Each row is a point. The points of each table are mixes of a few directions, plus a little noise. Count the directions of each table, and those that both share. Where both have some left over, give the other angles between the two spaces (their principal angles), to ten degrees, smallest first.

First, 4 rows:
[[  6.2   6.9  16.5]
 [-17.8 -26.1  10.1]
 [ -5.6  -5.3 -22.2]
 [ 17.2  24.5  -4.5]]
Second (5 x 3):
[[ -6.0  -4.6  -1.2]
 [ 38.9  33.7   8.4]
 [ -2.9 -14.2  -1.2]
 [-11.6 -14.0  -2.7]
 [-18.3  -0.8  -3.3]]
Directions: first 2, second 2, shared 1; angles 80

First, 8 rows:
[[  1.5  12.4   5.1 -26.5 -29.7 -20.6]
 [ -1.1  -9.2  -3.8  19.5  21.9  15.2]
 [ -0.6  -4.5  -1.9   9.8  10.9   7.6]
 [  0.9   7.6   3.2 -16.3 -18.3 -12.7]
 [ -2.2 -18.4  -7.6  39.5  44.2  30.7]
 [  0.9   7.1   3.0 -15.1 -16.9 -11.8]
 [ -0.6  -4.6  -1.9   9.9  11.2   7.7]
 [  1.2   9.7   4.0 -20.8 -23.3 -16.2]]
Second, 8 rows:
[[-15.4  -2.7 -14.1 -16.3 -15.8   4.5]
 [ 10.7  -2.6  -2.9   8.4  45.2   2.3]
 [ 10.8  -9.6  -1.5  -7.3 -22.7  -6.1]
 [-34.1  12.4  -5.9 -10.1 -23.4   8.8]
 [  1.2   3.0   3.7   5.7   9.2   0.4]
 [  4.6  -3.6   2.6  -3.8 -23.9  -4.6]
 [ 15.2   1.9   5.6  18.9  57.1   1.5]
 [  7.2   1.2  12.2   4.6 -25.7  -6.7]]
Directions: first 1, second 3, shared 0; angles 40

First:
[[  5.2   7.4  10.5  -8.6  -5.7   8.8   0.8 -20.0  16.5]
 [ 12.6  18.2  26.0 -21.2 -14.2  21.8   2.0 -49.6  41.1]
 [-11.1 -16.1 -23.0  18.9  12.6 -19.4  -1.9  44.2 -36.6]
 [ -6.3  -8.9 -12.6  10.2   6.9 -10.6  -0.8  24.1 -19.7]
 [  0.6   1.0   1.4  -1.1  -0.6   1.0   0.1  -2.6   2.1]
 [ -4.5  -6.2  -9.3   7.5   5.0  -7.7  -0.7  17.4 -14.5]
 [  3.4   4.8   7.0  -5.8  -3.8   5.9   0.6 -13.4  11.3]]
Second (10 x 9):
[[ 11.1 -14.0  -2.9  14.7  -9.8  27.3  -3.0   0.4   4.9]
 [-10.5  21.1 -17.8 -11.6 -16.1  15.0   2.0   2.8   8.2]
 [ 23.7  -5.2   7.6  -9.6  14.5 -33.2   0.9  15.6  12.8]
 [  5.4  -4.4  33.6  -3.4  20.3 -41.8  -6.5  12.4  -3.0]
 [ 10.6  -3.9  -0.9   3.7 -14.0  17.1  -5.7  10.9  11.4]
 [  6.9  -1.2 -19.6   9.1   8.4  19.1  14.2 -12.1   3.9]
 [ -8.2  31.4  28.0   4.0  15.5  -0.2   2.8  17.8  14.5]
 [-36.8  -0.6  -9.2 -22.2  -2.3 -36.3  -2.9 -27.5 -38.8]
 [-16.6  -1.9  -9.8   9.6  -4.7  22.3   3.4 -19.2 -14.3]
 [ 14.6 -21.6  -9.0   5.4 -11.4  10.5  -5.0  -1.1   0.4]]
Directions: first 1, second 5, shared 0; angles 70

First (9 x 12):
[[ 53.4 -11.9  16.3  -3.1   4.6  -3.9 -24.4  -2.1 -13.7 -10.2   1.8   9.4]
 [-49.7   8.2  -5.7  -2.5 -12.7  -4.2   6.8  -4.2 -14.0  -7.2  14.6  15.9]
 [-56.6  18.5   1.7  -3.8  -3.5  15.8  16.5   5.3 -10.9   5.4  26.3  29.8]
 [ -3.7  26.8  -4.0  -0.1  14.7  -2.3  -1.6  12.1  -5.1  -3.4 -25.8   2.3]
 [  7.0  -7.3 -11.5   7.4  -8.2   6.5  15.8  -7.6  21.3   5.7   4.9 -11.4]
 [ 27.6 -14.0 -12.6  -2.3   5.1 -13.4  -5.3  -2.5  -7.4  -7.0 -19.5 -13.6]
 [-31.8   5.9  14.8   7.6 -19.4  -0.8  -2.6  -7.5  20.8   2.7  16.1  -5.8]
 [  1.7 -15.7   0.0  -6.8  18.2   0.3   0.9  11.9   3.7  18.0 -17.0 -24.6]
 [ 52.5 -10.7   0.8   3.8   1.2   2.2  -6.0  -5.4   5.5  -4.2  -1.6  -1.7]]
Second, 9 rows:
[[ 14.4  -2.3   9.4 -15.7  -8.2 -14.9  -9.8  -0.3 -19.2  -1.4  24.7  -6.8]
 [  5.7  -3.3   4.6  -6.0  -3.1  -5.6  -4.7  -0.3  -7.6  -0.2   9.9  -2.7]
 [ 20.4   9.2   9.0 -22.1 -12.5 -21.9  -9.8   1.3 -27.4  -3.8  34.2  -8.8]
 [-28.0 -27.9  -7.3  30.9  18.0  31.4   8.7  -3.9  38.0   7.3 -46.4  11.2]
 [ 13.7   3.5   6.9 -14.9  -8.3 -14.6  -7.6   0.5 -18.4  -2.2  23.2  -6.1]
 [  7.1  20.0  -2.4  -8.1  -5.3  -8.9   1.9   2.7  -9.9  -3.6  11.1  -2.1]
 [-31.4 -15.3 -13.6  34.2  19.3  33.9  14.9  -2.2  42.3   6.0 -52.8  13.4]
 [  0.5  -7.0   2.7  -0.3   0.1   0.0  -2.7  -0.9  -0.5   0.9   1.2  -0.7]
 [ -2.3  23.3  -9.2   2.0   0.1   0.6   9.0   3.1   2.7  -3.0  -5.4   2.4]]
Directions: first 6, second 2, shared 1; angles 60

First (10 x 18):
[[  9.1  17.4 -18.3   6.0 -22.9   5.3 -17.9   2.1   6.5  18.3   7.0  -8.0
    5.1   5.0  16.2  10.6 -13.4   9.4]
 [-19.1 -29.5  22.4   0.6  31.6  -8.7  24.5   1.8  -6.2 -25.8  -4.6  16.6
   -7.2  -5.2 -17.5  -8.7  21.5 -13.9]
 [ 10.2  46.4 -30.5   8.6 -27.5  10.6 -26.5 -25.9   1.6  26.9  -3.9   6.1
    0.2   8.8  18.6  21.4 -33.1  -1.6]
 [  2.1  -7.7  21.6  -9.5  12.8  -0.3  19.0  13.7  -7.8 -11.2 -15.0  -3.6
  -11.3  -1.3  -7.0 -28.6  16.6  -8.5]
 [ 17.8  24.0  -3.6  -8.6 -14.4   5.8 -20.2   0.6  -1.9  10.8  -5.1 -15.1
    4.0   5.7   6.2  -4.2 -12.1   9.4]
 [ -5.7 -22.9   9.8 -14.8  18.2  -5.8  26.7 -15.8  -1.5 -12.8  -0.7   1.0
    0.7 -14.9 -24.7  -5.3   6.8  -4.4]
 [  0.8  34.0 -20.5  16.7 -15.4   4.8 -38.9 -13.1   0.5  13.2   3.1  11.6
    5.4  14.6  18.3  27.9 -23.4   2.1]
 [-18.2 -32.0  13.9  10.6  15.9  -5.3  30.5  21.5   0.9 -14.2   0.6  11.7
  -12.0  -3.5  -0.4 -13.5  26.7 -12.3]
 [-12.8 -26.4  24.2  -0.9  29.4 -11.2  -7.0  10.1  -5.0 -28.4   6.1   5.2
    8.5   1.4 -16.2   2.4  17.1   4.4]
 [ 15.6  -3.1 -19.1  -8.6 -27.7   4.6   9.8   4.8  13.5  22.8  12.6 -25.8
    6.7 -10.5   6.7  -2.0  -6.8  15.6]]
Second, 8 rows:
[[-32.7  -5.8   9.1  27.5  17.5  -3.4 -23.6  30.1  -7.9  -7.4   3.3   8.9
  -12.4  35.1  17.5  17.0  10.6   0.6]
 [-24.8   2.5  17.6   9.3  26.5  -4.2 -11.6   7.1 -19.4  -0.8 -15.4  -4.9
  -28.1  37.7  -2.9  -8.0  -7.2   4.0]
 [ -7.0  21.6  -7.6  37.9  -2.0   5.8 -30.0   7.4  -3.0  15.4  -6.8   8.6
  -16.5  26.5  21.9  10.2 -21.8   1.6]
 [ 27.4   5.8  -3.5 -25.3 -18.3   4.2  16.3  -6.6   7.0   0.7  -2.2  -7.7
   14.2 -27.0  -5.1 -15.4   6.7  -3.5]
 [ 16.5  -7.1  14.4 -31.1  13.5  -4.7  15.9 -28.7  -1.0 -27.9  -4.0  13.4
   22.6 -35.5 -31.1  -6.4  11.7 -13.0]
 [ 22.7   0.0   0.4 -30.5 -14.5  -4.6   3.8  -3.9   5.0  -6.0   6.1  -7.7
   21.4 -21.0  -8.7 -14.4   9.2   6.9]
 [ -4.3 -13.3 -28.6  13.7 -20.3  -2.7   4.0  -6.2  15.7  24.6  23.3  -9.2
    2.1  -2.2   7.3  15.4 -17.5  17.8]
 [  1.0  -4.8  -2.7  -1.4  -3.0   9.4  25.6   1.3   5.0   2.2  -3.5  -1.2
   -2.5 -12.9   1.0   0.6   9.1 -14.1]]
Directions: first 5, second 6, shared 3; angles 30, 30

First, 11 rows:
[[  6.8 -21.7  22.7 -26.8  13.0 -10.0   1.2  -7.5 -29.4 -28.0  28.4 -12.2
    0.9  10.1  22.9  -1.5 -35.8 -28.3 -25.7 -45.6 -16.0  -7.5 -33.1  13.8]
 [ 22.3 -24.3  -4.8 -28.0  17.9   6.1  11.8   0.1  22.0  -1.8  17.6  18.4
  -13.2  -6.6  -8.7  -7.5  -6.3  -6.6  -6.2   7.0  -7.6 -21.0 -24.9 -13.1]
 [-11.7  10.3  -4.9  20.4 -10.0  -0.8  -1.7   6.5  -3.2   9.9 -16.8  -0.5
   -6.3   3.8  -6.8  -0.3  10.0  -1.1  12.4  11.9   1.5  11.8  15.7  -6.8]
 [ -2.9  27.3  33.0  -4.9  -5.2  -4.9   8.1 -11.9  -6.1   3.2   6.2 -30.9
   18.5   0.2  -1.0  13.1 -39.3  -7.1  -5.2 -25.1 -12.4   9.6  -1.4  -8.9]
 [  5.7   0.0  -7.2  -2.9   1.2   2.5   3.1  -3.4  16.8   5.2  -3.1   5.7
   -1.7 -10.1  -3.8   3.9   5.6  14.3   3.8  13.5   7.6  -4.7   1.2  -5.4]
 [-30.4  -0.3 -25.4  48.7 -24.8 -16.5  -5.1   0.4 -12.8   7.6 -52.9  -1.4
  -41.2 -11.2  16.7  17.8  17.5  23.9  28.5  31.3  29.1  28.4  23.9 -12.4]
 [  3.4  23.6  -0.4   4.0  -5.8   6.4   5.1  -4.9  26.6  18.0  -8.6  -4.4
   12.8 -12.7 -15.1   9.0   3.8  23.0  10.0  18.0   7.3   1.4  15.3 -11.7]
 [ 15.4  -8.7  16.2 -28.4  12.7   0.9   5.2  -7.5  -0.8 -12.4  25.9  -5.5
   10.4  -0.1   5.3  -0.9 -23.2 -10.6 -18.2 -23.8 -11.1 -13.1 -22.5   5.1]
 [ -1.3  12.0  -2.8   7.5   0.0  12.4  -2.6  16.6   4.6  14.9   1.5  12.1
    8.9  15.6 -25.2 -18.3  19.9 -17.5   5.8  10.7 -14.4   0.2  14.7  -2.3]
 [ -8.4   0.2   2.9   3.0  -2.6  -2.0 -17.8   3.8 -29.6 -16.5   8.8  -5.9
   21.6  15.0  15.6  -6.2  11.0  -7.1 -13.9 -24.4  -0.6   3.0   5.5  33.6]
 [  2.4 -17.7 -29.9   6.2   2.2   5.1  -7.3   7.9  11.1   0.4  -8.5  24.8
  -11.3  -5.0  -0.1  -7.1  37.4  16.5   6.6  26.3  15.9  -7.9   5.8   7.5]]
Second (9 x 24):
[[ -0.3  -0.5   2.8  -0.2  -1.5  -1.1   0.1  -0.5  -2.6   0.1   0.8  -1.2
    0.3  -1.8   0.3   0.6  -1.5  -2.1  -1.1  -1.3  -1.0  -0.8  -1.5  -0.1]
 [ -2.0  -5.9  23.7  -0.8 -12.2  -8.5   1.6  -2.8 -23.2   0.2   8.8 -12.2
    5.3 -15.3   3.0   5.8 -12.9 -17.7  -8.2 -10.7  -7.6  -7.8 -12.6  -2.3]
 [  0.6   2.8 -10.6   0.5   5.4   3.8  -0.7   1.2  10.2   0.1  -3.6   5.5
   -2.1   6.8  -0.9  -2.7   5.9   8.0   3.6   4.6   3.5   3.7   5.5   0.9]
 [  6.2  20.6 -82.9   3.1  42.8  30.1  -6.3  10.9  81.8  -0.5 -30.1  43.2
  -17.2  52.7 -10.6 -20.2  45.2  61.5  29.1  37.8  26.9  27.4  44.3   7.8]
 [ -2.3  -6.7  27.6  -1.2 -14.3 -10.2   1.8  -3.8 -27.3   0.4   9.8 -14.4
    5.8 -17.5   3.6   7.0 -15.1 -20.3  -9.6 -12.6  -8.6  -9.2 -14.9  -2.5]
 [ -0.4  -1.3   4.9  -0.5  -2.5  -1.6   0.2  -0.4  -4.6   0.1   1.6  -2.5
    0.9  -3.0   0.7   1.2  -2.7  -3.6  -2.0  -1.9  -1.3  -1.7  -2.3  -0.4]
 [  1.6   5.4 -20.9   1.1  10.8   7.7  -1.5   2.7  20.6  -0.1  -7.7  10.8
   -4.5  13.4  -2.7  -5.4  11.6  15.4   7.3   9.4   6.9   6.8  10.9   2.0]
 [ -3.1  -9.0  35.3  -1.5 -18.3 -12.5   2.5  -4.7 -34.7   0.2  12.7 -18.2
    7.2 -22.7   4.5   8.5 -19.0 -26.0 -12.4 -16.0 -11.4 -11.7 -18.8  -3.1]
 [ -1.6  -5.1  20.0  -0.6 -10.5  -7.2   1.5  -2.4 -20.2   0.2   7.4 -10.0
    4.1 -12.6   2.5   4.8 -11.0 -14.9  -7.0  -9.3  -6.6  -6.6 -10.6  -1.7]]
Directions: first 5, second 1, shared 0; angles 40

First, 11 rows:
[[ 18.5   1.5   3.9   0.5  10.7  15.9   6.3 -13.0 -28.6   5.2   2.8  -2.9
   13.6  -0.2  14.6   8.0  -1.4  19.4 -28.1  -5.4 -10.6  11.0   2.6   4.4
   16.1  -7.9 -12.0  -7.5   4.1  36.5   4.9  -9.0]
 [ -9.0  -7.7  -5.5  -2.4   2.3  -7.3   2.9  -1.4  -0.4   0.5   2.7  -5.3
   -7.8   2.9 -17.4  11.2   1.1  -5.2  -8.3   2.3   7.1  -4.0  12.1   5.3
    3.2   3.4  -5.2  13.2   2.9  -1.8  -0.9   4.4]
 [  9.5   5.0  -4.4  -2.6   1.0  -9.9 -18.7   1.4  13.3  -1.8  -2.3  11.2
   -6.2 -19.3 -10.2 -23.1  -7.5   2.0   4.8   8.6  14.4  -3.8 -20.0   2.3
  -39.6  11.0   1.1 -14.0  -1.8 -28.7  -2.1   1.7]
 [ 27.8  14.4   0.4  -8.2   2.8 -13.4 -38.8  -3.0  12.5  -4.1 -15.0  13.6
   13.4 -24.1   4.2 -39.2  -8.1   4.0  15.6  18.1  21.0   5.4 -46.3  -0.9
  -76.0  24.9  -5.3 -51.6   1.3 -33.0 -15.4 -11.6]
 [-12.2  -2.7   0.8  -4.2  -7.8  -8.4  -5.7   8.2  13.5  -2.5  -4.7  -3.2
    1.6   5.4 -12.3   4.5   1.4 -18.1  21.1   3.2   5.2  -2.8   3.4  -6.5
    3.2  10.0   4.9   1.7   2.4 -20.1  -0.1   1.8]
 [-24.0  -4.2  -6.5  13.3  -7.3   2.2  23.4  12.9  18.9  -0.6  15.8   8.2
  -35.2  -1.9  -7.3  -1.8  -0.4  -0.8   1.6 -11.9  -8.4 -17.8  17.5   1.4
   23.9 -22.9  20.9  44.2 -13.6 -11.6  13.3  21.2]
 [ 36.9  25.4  22.3   3.3  -5.5  28.0 -15.0   0.8  -9.7   0.8 -13.6  12.0
   43.3  -6.1  58.0 -27.6  -4.1  15.8  25.9  -7.1 -24.7  21.3 -38.0 -20.6
   -0.4  -4.0  10.0 -54.2  -2.7  15.6   5.4 -22.5]
 [-14.4  -7.0  -4.3  10.2   3.8   7.8  30.8  -2.8 -10.2   1.8  13.6  -5.2
  -19.8  11.9   6.4  15.9   6.7   9.8 -23.1 -11.2 -12.1  -6.8  23.4   8.3
   30.2 -24.6   1.2  34.8  -6.7  30.2   1.5   9.5]
 [-30.6 -18.8  -9.6  -7.0   5.1 -25.8  14.9  -8.3  -5.3  -4.5  -4.5 -28.9
   -9.0  36.1 -15.3  35.6  21.1 -20.1  -8.8  11.8  16.6  -4.7  25.4  12.9
   -8.7   7.7 -20.9  17.7   6.8  21.1 -35.4   0.3]
 [ -9.4  -8.3   3.7  -6.5  -3.5   2.3   2.6   1.7  -6.9   2.1  -2.1 -11.8
   12.8  13.2 -13.9  26.2   1.8 -14.7   4.3  -2.4  -4.0   4.6  20.8  -6.1
   38.0   7.1  -3.8   8.4   9.8   4.8   9.4  -2.5]
 [  6.9   2.8  -0.5   3.4  -1.0   8.5  -2.2   3.9   3.4   2.9   7.0  12.3
   -6.5 -17.4  -7.1  -9.7 -10.5   7.7  -4.5  -6.1  -4.3  -2.8  -1.2  -1.2
    9.9  -4.7   8.5   7.1  -2.7 -12.6  20.0   6.0]]
Second:
[[ 11.0  -3.0  -1.2   2.0   8.3  14.2   7.3  -7.2 -19.3   6.7  10.3   2.9
   -1.4 -10.0  -6.9   8.3  -7.9  16.7 -30.2  -8.2  -7.8   3.2  12.2   5.6
   26.9  -8.7  -5.3  12.1   2.9  17.5  19.7   1.6]
 [-40.3 -10.7 -13.6  11.6  -3.3 -19.5  29.9   6.5  21.3  -6.6  10.4  -6.3
  -45.2  18.8  -4.3   5.4  15.6  -9.4   0.2   0.1   6.7 -22.8  18.3  12.2
  -11.6 -18.9   8.7  44.9 -14.7  -0.5 -23.3  20.3]
 [-26.1  -9.9   4.8  -1.7  -5.2  -2.5  20.8   0.6  -7.6  -2.6  -5.4 -24.6
    9.9  40.4  10.7  35.7  19.1 -19.5  11.4  -2.6  -8.9   3.0  25.5  -4.5
   35.3  -4.1  -4.8  13.2   4.4  30.1 -16.4  -4.6]
 [ 20.8   3.0   0.5  -7.7  -1.1   5.6 -28.2   4.8   5.5   5.4   1.6  17.5
    8.2 -35.4 -32.3 -13.7 -22.9   0.8   0.7   0.7   6.7   2.5  -9.0  -6.0
    4.0  18.6   3.8 -10.4   7.9 -41.0  35.0   1.7]
 [ -6.4  -3.1  -1.4 -10.6   4.8 -25.0  -8.2 -10.7  -3.1  -7.7 -18.5 -21.4
   13.6  27.5  11.7   7.9  18.9 -14.0   9.6  20.0  19.4   5.8 -11.5   6.1
  -51.3  18.8 -21.8 -28.9   6.5  15.0 -48.7 -14.5]
 [ -3.2  -0.2   2.4   3.2  -5.0   9.7   5.3   6.4   2.1   2.6   5.5   4.1
   -1.6  -3.5  -4.2   3.8  -4.6  -1.1   3.3  -8.8 -10.0  -1.4   9.4  -5.8
   30.4  -6.6   9.9  13.6  -1.1  -4.7  18.8   5.1]
 [ 13.9  17.1   3.7  13.4  -1.6  10.0   2.2   2.8   9.2  -2.5   2.0  17.9
   -8.1 -12.9  39.2 -37.4  -1.3  20.9   7.7  -5.2 -10.6  -2.4 -29.2  -2.2
  -28.8 -18.6  15.5 -14.1 -16.7   1.2  -5.8   0.6]
 [ 29.7   6.3   5.0 -10.3   3.4   7.4 -29.3  -3.6  -8.6   4.8  -5.5   9.6
   24.6 -24.7 -13.1  -9.9 -16.5   5.7  -2.9   3.8   4.9  11.9 -15.8  -5.6
   -4.7  19.9  -6.3 -29.9  11.1 -17.4  20.8 -10.2]]
Directions: first 5, second 5, shared 5
